Each wall is flat, endless, passes through zero and stands at right angles to its row. A trip goes straight from one point to another. List the walls that it crosses, first one first.
(in the rows, 128 means zero)

Walls:
(1): [142 143 132]
(2): [ 82 108 126]
(3): [165 155 164]
(4): [112 136  36]
(5): [124 125 145]
Trips:
[149 145  91] to [190 104 160] => 3, 4, 5
[147 149 133] to [ 99 119 108] => 4, 3, 2, 1
[ 99 102 142] to [133  87  91] => 4, 5
[164 113  93] to [100  92  97] => 1, 2
[106 112 115] to [124  71 206] => 5, 4, 3

Walls:
(1): [103  98 157 119 182 100 162  56  78 137 140 171]
(2): [ 83 154 128 135 118 159 163 122 144 142 133 145]
(3): [115 154 149  80  98 114 166 170  60 108 161 227]
(4): [123  98 107 133 142 201 115 154 130 143  89 110]
Trips:
[ 87 108 125 154 151 154 121 123 129 122 149  59] to [116 106 133  73  92 150  68 197 128 106  83 115] => 2, 3
[158 130 116 161 119  53 192  91 101  88 128  72] to [207 134 120 138 121 111 159  71 157 128  95 146] => none
[147 165 138 141 179 137 128 149 154 136  81 113] to [134 143 148 122 138  84 121 111 175 108 118  82] => 4
[122 109 108 134 159 114  95 124  98 173 178 136] to [ 87 108 142 130 128 164 140  90  97 102 143  94] => 3, 4, 2
[160 121 122 106 155 163 121 119 160 152 110 105] to [146  87 181 145 141 171  75 105 111 111 121 151] => 1
[112  72 180 121 140 161 184  79 110 180 124 143] to [104 183 153 133 197 166 123  79  78  82 112 137] => none
[108  94 113 157 120 109 154 128 155 112 148 106] to [125  73  71 115 126 173 102 149  94 154 175 143] => 4, 2, 3
